Rows are points. Two turns around zero, p and q, are shown by what they do to some points. Where does a point land after both, in the order given? Backwards means that the second turn is done in reverse. Each puzzle has new turns, and all numbers are rounded.

Turn p:
[-53  30 -53] -> [-60  44 -30]
[55 20 46] -> [74 -1  7]
[  8 -35 -13] -> [-12 -36  -3]
[ -9 -15  20] -> [-1 -7 26]
Turn q:
[22 12 26] -> [ 1 29 22]
[-22 -25 -15] -> [ -8 -35  -8]
[ 42 -44 -37] -> [ 54 -39  24]
[-89  -5  11] -> [-75 -28 -40]
[ 42  23 -20] -> [46 24 -2]
[ 4 39 35] -> [-18  49   3]
Where do these land?
q, then p: [-56   7  76] -> [-58  61  44]
q, then p: [  2 -24 -11] -> [  2 -24  11]
q, then p: [ 12  12 -46] -> [ 13 -26 -39]
q, then p: [ 42   4 -20] -> [ 42 -12 -16]

Turn p:
[ 63 -23 -48 -42  -8  -8] -> [ 18  37 -52 -65  -5   6]
[-79 -19  -5  79  15  40] -> [-39 -70 -14  87 -12  18]
[ 44  12  -9 -30 -23  17] -> [ 13  37  -2 -36   7  32]
[-25  -9 -82 -18 -19  28] -> [-67  15 -56 -13 -15  26]
[ -1  -7  52  -2  26 -46] -> [ 34 -20  34  -1  11 -53]
[ -8 -14  45  11 -60  -3] -> [  6 -36  52 -21 -29  26]
[-46  25  18 -36  47 -33] -> [-30   8  25  12  38 -67]
[24  3 14 17 39 26] -> [ 35   2 -14  28  32   9]
[ 28  32  16  21 -17 -20] -> [ 31  26  28   9 -26   3]
Turn q:
[-23   7   7 -27  36  97] -> [-92  10  19  -5  35  43]
[-16  -7  36 -26 -16  24] -> [-28  -3  36 -20 -23  12]
[ 20  42  47 -36  32 -31] -> [ 27  27  66 -14  33 -23]
[ 28  -2  -9  17 -49   0] -> [ 24  18 -18  13 -41  21]
[-32 -47 -24  79  24 -29] -> [ 11 -78 -49  47   6 -24]
[ 43 -65  17  13  10 -21] -> [ 52 -51   2  -8   2  41]
[  2  39  41   6  18 -33] -> [ 23  10  48  20  13 -35]
[  9  37 -46 -30 -27 -14] -> [  9  58 -32 -24  -6 -19]
[-31  -4 -69   5 -28   7] -> [-26   9 -72  -9 -19 -17]
Where do these land?
p, then q: [-62  30   3 -37 -40  27] -> [-67 -32  42  -1 -10 -33]
q, then p: [-51 -27 -54 -21  24  40] -> [-76 -16 -38  -1  15 -33]
p, then q: [ 47 -11 -36  16  26 -47] -> [ 51  49 -40  -8  -8  -9]
p, then q: [ 22   4 -14 -42  38 -43] -> [ 39  30  -1 -23  29 -44]
p, then q: [48  3 23 -4 16 16] -> [17 24 10  7 37 32]
p, then q: [ -1 -12  30 -31  36 -45] -> [ 54 -14  19 -27  23 -26]
p, then q backwards: [  6  18  34  69 -17  25] -> [ 43 -12  47  53 -14   8]
p, then q: [  9 -40 -14 -23 -30 -15] -> [ -7  10  -8 -56 -13   5]
q, then p backwards: [-17  35  28  72 -52  43] -> [-45  54 -31  77 -14  -6]

Turn p:
[-65 -19 -35 -10   7 -23 -47 -43  40] -> [-72 -27 -44  31   7 -35 -24 -30  27]
[-27  15 -48 -49  11 -48   5  -5  30] -> [ -7 -31 -26  11 -17 -71  11  -1  43]
[ -9  14  29  36  -2  14  10  44 -20] -> [ 7 46 35  0 20 15 -8 31 -6]
[ 52   7 -15  45 -16  12   5   7 -41] -> [ 49  36 -12   6 -23  34 -12   8 -37]
[ 34 -28   1  11 -47  35  36  25 -43] -> [ 17  20  29   0 -42  33  27  25 -60]
[-31 -34 -19   8  57   3  -1 -32  19] -> [-30 -32 -48  25  46   4  11   7   6]
[ -3  41  33 -27   4  23  -5  -7 -22] -> [  5  20  16 -51  21 -12   9 -24  -6]
[-16 -35 -17 -38  31 -41 -48  -6  25] -> [-24 -67 -20   8  10 -37 -39   0  13]
[ 33  26  26   7 -15  38  10  20  25] -> [ 12  19  22 -38 -16  43   9   7  24]
[ 32  12  46  17 -31 -11  34  -3 -13] -> [ 40  17  49   8  -7  26  17 -24  -5]
Turn q:
[  4 -42 -34 -36   0   9  45   5  55] -> [-10 -30 -36 -37 -35  20  47 -10  42]
[-22  57  18 -16 -22   5  11 -53 -35] -> [-28  64  36  26  18  -6   1 -41   1]
[ 13 -19  23   0 -23   1  17  46 -30] -> [  7 -12   9  -8 -29  17   6   3 -58]
[ 32  15 -29  18 -48  14 -26  -4  37] -> [ 10  -6  12  12 -53  -1 -44   0  44]
[  3 -15  -4  38 -12  36  14   1 -10] -> [-20 -28  -5  35 -12  23 -12  -4 -10]
[-23  31 -47  -5 -25 -21 -22  35 -17] -> [-13  46 -21  -4 -36 -28 -22  36 -11]
[-39  -5  39   4  22  17 -40 -37 -31] -> [-30  -4  17   1  67 -22 -28 -21 -19]
[ 33   6  39  16  15 -16  41  43   0] -> [ 39 -12  26   8  -6  36  38  27 -31]
[  5 -34   1  10  22 -30 -15 -49  24] -> [ 22 -33 -10   6  30 -40  11 -21  33]
[ 36 -36 -41 -35  32 -36 -27 -24 -39] -> [ 52  13 -69 -17  20 -29  -9 -36  -9]
[-43  41  35   5  39  22   2  38  46] -> [-32   1  40 -23  34  30  12  68  18]
Where do these land?
p, then q: [10 44 -8  1 21 25 35 45 65] -> [ -2  -8  21 -49 -42  44  27  38  44]
p, then q: [ 19  -5 -18 -30 -28  16 -16 -20 -28] -> [ -7  25 -12   1 -18 -21  -5 -45 -21]
q, then p: [  4  65  23  15 -30   5 -37 -26 -97] -> [ 34  70 -14 -17  56  -5 -64 -58 -13]
q, then p: [ -9 -13 -17  -9  36 -32 -42 -33 -11] -> [ 34 -32 -39  13  12 -28 -21   4  25]
q, then p: [-10 -40   5   4 -41 -28 -18 -13  31] -> [ -4 -43  31  42 -18 -13  -7 -24   0]
p, then q: [ -2   7 -23  11 -27 -17  13  22 -33] -> [ 22  23  23  25 -23  -9  -8  12 -22]
q, then p: [-13 -13   7  12  33  54   4  42  31] -> [-53 -14   3 -25   6   8   7  56 -19]
p, then q: [-28 -27  29 -46  30 -11 -13  -5  -3] -> [  3 -26 -21 -24  42 -28  32  -3 -22]
p, then q backwards: [-20 -27  -9  20  10   9  61  -7  66] -> [-16  11 -16  35  25  14  69 -14  47]
p, then q: [ 48   9  10  23  -4 -22  13  -5 -21] -> [ 38  -5   8  21  -6  29 -27 -24   1]

Turn p:
[-38 -11 -20 -35 -30 -14  12 -25  29 -10  -5  19] -> [-43   4 -10 -11 -11 -18  39 -26  34  19  -8   4]
[-30  -5   4  10 -30 -34 -10 -49  -3  11  14  14] -> [-24   6  15  16   5 -33 -11 -41  41   5  19  -3]
[ 24  -4  -4  40  35  29  27  27  -8 -29  27   2] -> [  3   4 -18  38 -12  27  -4  27 -48 -40   3   5]
[  3  26  25  30  43 -10  17  43  13  -7  -4 -17] -> [ 24  27  22  12  -3  18  -3  54  -6 -36 -19  -1]
[ 39  -5  35  18  45  15  51  12 -26 -16 -15 -32] -> [ 33 -29  34  31 -24   3  -3  36 -53 -25 -29   7]
[-28  -8 -38 -17 -35  14 -21  16  -6  34  20 -52] -> [  6  -9 -35 -10   9   3   0  -5  19  36   3 -76]
[-27   4 -33  -2 -40 -18 -11 -24 -12  26 -35  49] -> [-21  27 -20  -3  13 -40 -12 -27  27  56   3  30]
[ 45  -1   6 -14  25 -13  21  36  -7   7  22  -4] -> [ 39  -4  -8 -18 -29  -7   6  25 -27 -31  12   0]
[ -2  34 -25 -23  -1  31 -14 -23  16  35  18 -22] -> [ 22  22  -5 -17  19  17  18 -45 -10  16  -7 -40]
[ 45 -23   2  25  48  -8  -7   9  13 -19 -11 -18] -> [ 40 -31  -8  16  10  21  -1  21  -3 -43 -13  28]
[-40 -29  15 -18 -18  13 -24 -16   8  27  -9  36] -> [-30  -3  12  -7  34 -12  24  -8  18  41  38  10]
[ 47   9  22  26  20  15  18  32   4 -41 -21 -26] -> [ 22 -18  11  10 -27  45 -19  37 -25 -26 -31  20]
[-31   8  -4 -28  -4 -13 -33 -19 -29 -22  -5  23] -> [-45  -2   0 -32  29 -28 -18 -16   4   0  -5   6]
[ -8   4  15 -11 -57  -6 -26 -20   7   4   4  29] -> [-28   5  11 -22  -9   3 -16 -33  29  29  33  10]
Turn q:
[  5  11  -1 -14  19   8  15  14 -24  33  36 -23] -> [  0 -14  -6  15   8   0  32  11   0  32  41 -18]
[  4  11 -10  13 -21  -1  15 -17 -86  29 -11 -31] -> [ -9 -50  17  38 -14   2  46  -2 -40  43 -21   7]
[ 24  24  31  15 -10  -5   1 -11  26  33 -15  33] -> [ 32  13  14  17 -25   9 -43 -10  15  20  11  25]
[ -5 -17 -14  13 -13   1   2  38 -30  20 -16 -30] -> [-21 -26 -10  33 -13   3  25  36   4   1 -17  -7]
[-16   1  61 -17 -19 -11  10 -10  14 -22 -33  63] -> [ 41  17  60 -15  23  -7 -47  10  10 -14 -22  37]
[ 13 -15  -8   5  40 -17 -10  13 -31 -97  20 -20] -> [ 30  -6 -22 -18  39  -2  46 -22 -28 -66 -26 -47]
[ 12   3 -11  17  -7   6 -12 -11  26 -36  91 -14] -> [ -4  11 -13 -36 -19   9   8 -21 -39 -42  65 -37]
[ -1   9  18 -30  22   3 -54  -3  32   0  26 -27] -> [ -8   0 -30  -5  28 -26 -44 -10  -4   0  32 -41]
[-27  -2   1  20  12 -17  15 -11  29 -28  -8   7] -> [-10  33  18  -2   4  -4   1 -25  15 -34 -10   5]
[  8 -32 -11 -14 -10 -11  15 -14  17  10 -37   4] -> [ -7  -6   4 -22 -20 -15  -5   1  35  10 -33  13]
[-11  23 -28 -28  -8   0   6  30  22   0 -30  11] -> [ -7  46 -19  -4   5  -7  -4  34   7  17 -23  11]
[-14 -26 -13   3   3  -9 -17 -16  16  24 -28  47] -> [-10  -6 -10 -10   0 -10 -25  -8  28  -5 -10  59]
[  7   9 -15  16  -7  54  14  -2 -11  33   5 -20] -> [-29 -13  -4   8 -15  49   9   5  -4  37  12  -7]
Where do these land?
q, then p: [ 22  22  29  30  48  26 -20  -4 -41 -12 -27  -6] -> [ 34 -30  -5  54  36  22  -3 -16 -32   2 -13  23]
p, then q backwards: [ 47 -13  41  -8  -7   3  11 -35  -9 -19 -16   6] -> [  4 -19  21  28 -30  -6   1 -44 -29  15   3  28]
q, then p: [ 41  10  -1  25  24  46  29 -46 -23 -16 -24  -5] -> [ 21 -30  26  23  14  15  26 -41 -36  52 -10   7]
p, then q: [-26 -51 -16  10 -16 -17  19  15  25 -20 -11  34] -> [-27  42   7  -4 -21   5  19  22  20 -30  20  39]
p, then q: [-30 -30   2  -7 -39  19 -16  28  28  14  21  -5] -> [-46  12   0  -7 -10  11  14  19  17  11  46 -25]
p, then q: [-26   5 -30   5 -43  -8 -34   4  -3  22   8 -13] -> [-40  14 -34   4 -11 -20 -15 -18   9  21  22 -18]
q, then p: [17 16 -5 -5 46 -8 -6 -1 -6 32 48 -4] -> [ 24  10 -25  28 -13 -14  17 -34  -8 -33  22 -26]
q, then p: [-29   5  12 -14  25 -30   8 -18 -19  39  18 -10] -> [ 14  16  20  32  -3 -33  14  -2  21 -32  28  -2]
q, then p: [ 26  24  17  25   8 -30  24   7  -7  26  14   2] -> [ 23   9   5  28 -39  15 -19 -22   2  -5  26   5]
q, then p: [ 31  30  30  19  26  33  27 -24  -8 -40 -32 -50] -> [ 41 -35  46  31  18  32  -5 -23 -18  31 -44 -18]
q, then p backwards: [-29 -27 -35 -36 -49 -10  -3  45  -6 -20  15   8] -> [-20  -7  10 -33  39 -19  18  63 -17 -27  -5  23]
q, then p backwards: [ -6  29  13   6  13 -23  -4 -25  10 -12  34  20] -> [ 19  18   7   3  10   0  -5 -26  -9  30  29  29]
p, then q: [-11 -14 -42 -17   3 -16 -42  25  27   9 -18 -17] -> [-13  31 -45 -26   0  -2  10   5  43  20  -6 -11]
q, then p backwards: [-26  -7 -15 -34 -38  15   9  28  31  -2 -32  39] -> [-16  34  14   3   6 -25 -10  52  -1 -22 -45  26]

Turn p:
[ 15  -2  15   0  19  -7   5  14  18 -23   2 -33 -34   0] -> [ 13   4  -2 -13  28 -11  21 -25   6  -9 -27 -15 -16  23]
[-18  24   0   1 -24  -5 -13 -37 -24   7 -11  -2  26   3] -> [-11   7   2  23 -26  -7 -18  10 -41  -8   8  16  23  -3]
[ 35   3 -12 -30  41   5 -37  -3  13  -6   1 -29  -6  16] -> [ 36   0 -30 -37  22   2   3 -21  -4  11  -7  -2  35  29]
[-15  37  10  -3   3  12  27 -28   4  26  -3   7  15   3] -> [-33   4   6  28  -4  25  20  10 -22  11   2  16  20   6]
[-28 -13  -2  22  21 -15  12  18 -20   0   7  17  22 -22] -> [-27   7   0  -6  21  -4 -15  41   9 -12  10  -7 -15 -22]
[ 14  11   0 -22  22  20 -19 -43  12 -20 -18 -10  -7  23] -> [ 21   6 -31  -3   4   0  13 -26 -16   3 -14  41  28  16]
[ -1 -12  13  33 -20 -12  -3  15  -4  11  46  24 -12 -35] -> [-10   4  33  25  13  -7 -18  -3  38 -21  28 -30  -8 -16]
[-39   0 -27  14 -32  -3  29  -2 -21  18  30  -5  21   8] -> [-41 -13   2  13 -44  -9   8  33   0 -20  24 -20  -1  -2]
[ 11  39   3  -6 -16  25   5  10 -22   9 -10  -4  23   3] -> [  8  -1  26  -1 -15  23   4  17 -32   7  20  12   1  21]
[  9  -6  28 -29  22  11 -29  12   7 -19  -9   0 -29  43] -> [ 21 -31 -10 -21  26 -23   0 -34   1  26  -9  30  -3  24]
[-11 -26 -17  27 -18  -3  30   7 -39   4   4  17 -17 -36] -> [ -9   0   3  12  -6   8   2  12   4 -35  27 -21 -41 -45]
[  4   5  -3 -22   7  42 -20  -6  36 -27 -12  -6   9  10] -> [ 14   8  -4 -27 -13  14   1 -16  15   3 -20  45  15  27]
[ -2 -39  -5  -9 -17 -17  31   6 -13  30  12  19   9 -22] -> [-12 -23  13   4 -10   9   6  18  14  -3   5 -30   0 -53]
[  9 -10  25 -21   5  -8 -24  11  27 -18 -21 -30  -6  -2] -> [ 19  -2   9 -24  13  -9 -13 -24  -4   5 -47   2   3  13]
[ -3   0 -20  13 -24 -45  27  21  -7 -11  18  40  -4 -22] -> [-14  30  22   7 -10 -26   9  13  19  12  25 -30 -25 -40]
[ 45 -29  15  17  23  -2 -16   7  30 -19 -17 -15  -6  35] -> [ 55  -9 -25   4  21 -12   0  -2  25  17 -38   3  -7  23]
[-25  18 -25  15 -13   0  -5   0   2  36 -19  11  -5  -4] -> [-29   9 -14  14 -24  24 -24  -3 -11  15  14 -11 -11  -1]
Turn q:
[ 14   7  -9   3  13  -3  -4 -11  16 -31   1  21   3 -12] -> [ 11   4  -3  13  19   7   3 -22  22 -17  -7 -12 -10 -13]
[ -9   9   1  74  26  15 -13  -1 -49   1 -10  20  16 -29] -> [  9 -22  10  65 -14  29  23   1  13  13  14  -2  57 -21]
[-11  -6 -10 -13  13  -4  29 -11 -21   5   7  17 -18 -10] -> [ -7  -7 -10  16   7  12  16  -3 -32   3  10   4 -24 -12]
[  0   6  34  19 -16  18 -20 -22  12 -18 -11  15 -33  18] -> [-18   3  42  19 -15 -15 -20 -23  25   9 -18  12 -12 -10]
[  3   6   7 -18 -19  17  -1 -10  -2 -12  28   8   8   7] -> [-16  25   4  -9   1  -4  -8 -15   2 -19  21  12  -4  -5]
[-29  -7 -20 -15  26   8 -13  10  21   9  -3  19  13  20] -> [-20  -8 -26   7  33  16 -22  11   5  -3 -14  10   0  22]
[ -5 -14   9  -6   9 -42 -16 -18  13  12   7 -13   5  -1] -> [-12 -19 -17 -15   2 -20   6  -9  11  20   6 -30  -7  17]
[  6  -7  27 -15   5  -5  -4  97  14   7  -6   0  14   5] -> [ 29 -12   0 -43  48 -30   0  27  -5   8 -20  45  42   1]
[  0  41 -14 -16  -4  11  65  -9 -20  11 -12  -2  17 -15] -> [  7  46 -20  -4 -17  39  37  10 -36   2 -10   5  -8 -20]
[  7 -18  -6 -15   9   6  32  11   6  -3  -5 -70  -5  10] -> [ 24  11  30 -36   1   9   7  28 -32   3   1 -23 -13  39]
[  6 -10   9  43 -11   8   9  -5   9   7  -1  -5   4  20] -> [  8  -3  19   9 -25   6  11  -1  24  10   2  19   3  25]
[-21  24  -1 -15  -9   3 -14 -16  21 -11   3 -15  17  20] -> [-30  33  -3 -10   3  -2 -12   8  19  -7 -10 -16  -1  14]
[ 18  -3  -9  11   5 -14  -1 -17 -46  15 -16  18  21  12] -> [  1 -11 -26  27 -31   0  16 -24 -22  -9  -3  -1  26   9]
[ -8 -11 -18 -10 -26 -40  -8  17 -21   5  -4  11   5  -3] -> [ -8 -25 -30  -6 -10 -31  17  17  -8 -22   0   1   4  -9]
[ 11 -14   9 -15 -22   6 -20 -12  23  -9 -10 -19  20 -37] -> [  0 -10   8 -46  -9  13 -13  -9  21 -12   3 -27   7 -19]
[ 20  -2  -8 -15   1  14 -21  -3  24  14  33  -6 -87  -5] -> [ 23  -4  20  10   7 -30 -60   5  -7  22  27   2 -60 -18]
Where do these land?
p, then q: [-17   6  14  28 -11   6 -19 -10  33   1 -34  -1  -8 -18] -> [-14   0  10  34 -21   3 -29  -1  22   7 -31  -6   8 -15]
q, then p: [ -1  11  19 -23 -22  15  11   2 -20   0 -27 -34 -26 -11] -> [  2 -16  43  -9   7   1 -16  -9 -45  -8   2  -4 -10 -13]
p, then q: [  0 -14 -19 -26  11  19  -6   7 -11 -37  28  32  15  -3] -> [ -1  11 -31 -30  39  -8   6 -20  10 -10  13  13 -21 -20]
q, then p: [ 11 -12   1  42  -9 -24   8  -5   4  16  -1  -9 -18 -40] -> [ 15 -19  20  13 -10  22  14  -9  29 -10 -17 -40   0 -15]
p, then q backwards: [ -2  28   2  16   1  -2  10 -26  19   3  27  -8 -22  -8] -> [ -6  13   3  13  16  -4   1 -24 -17 -26  14   8  24  23]
q, then p: [  7  29  -5  26 -39   2  -8   4 -35  13 -48 -12 -30  15] -> [ 20   9  45  22 -30  -6 -38  11 -22   8 -10 -16 -39 -15]
q, then p: [  7 -11   7 -29  46 -17  23 -19  -4 -13  15  36  11   9] -> [-12   5 -58  16  15   5  31   3 -14 -21  16  15   9  -8]
p, then q: [-13 -17  19 -22  11   6 -11   9 -30  16  38  30  24  14] -> [-10 -34 -14 -26  43  -3   8  -9  11   2  35  10  14  12]
q, then p backwards: [ 10  34  18  23  -6 -21   4  23  14  -7  -9 -18  -3 -14] -> [ 32 -12  -4 -10   0 -29  15   6  22 -22   7  12  20   3]
p, then q: [ 10 -17   4  11 -25 -13   0  15  37  13   4   7 -22  10] -> [  5 -10  10 -16 -31   3 -12   3  24  27 -10 -12 -20  13]
p, then q: [-21  27 -17  -8 -42 -17  15   1 -16  19 -31 -16   1  -8] -> [-26   2  24   3 -42 -17   6  26 -25  -3  15   1  15 -25]
p, then q: [ 29 -12 -13 -32  10  22 -23 -13  -8  -1   4   3  45  16] -> [ 18   0 -34 -32   5   5  -6 -24  -1 -34   9  25  27   3]
p, then q: [-10 -20 -23 -33  56  -1 -33   0   7 -21  21  -8   9  15] -> [ -6   5 -61 -20  37   8 -10  -5 -11 -29 -11 -18 -10  20]
q, then p: [ -8 -38  -1  -6  12  10   2  -9 -11 -28  21   1  41  36] -> [-13 -13 -22   3   1 -40  26  20   8  -5   0  46  10  19]
p, then q: [ -3   7  -5  33   8  15  28  20  22  26  -7  -2 -14 -12] -> [  2  11  35  13   0  20 -24  29   2  17  -8  13 -15  10]
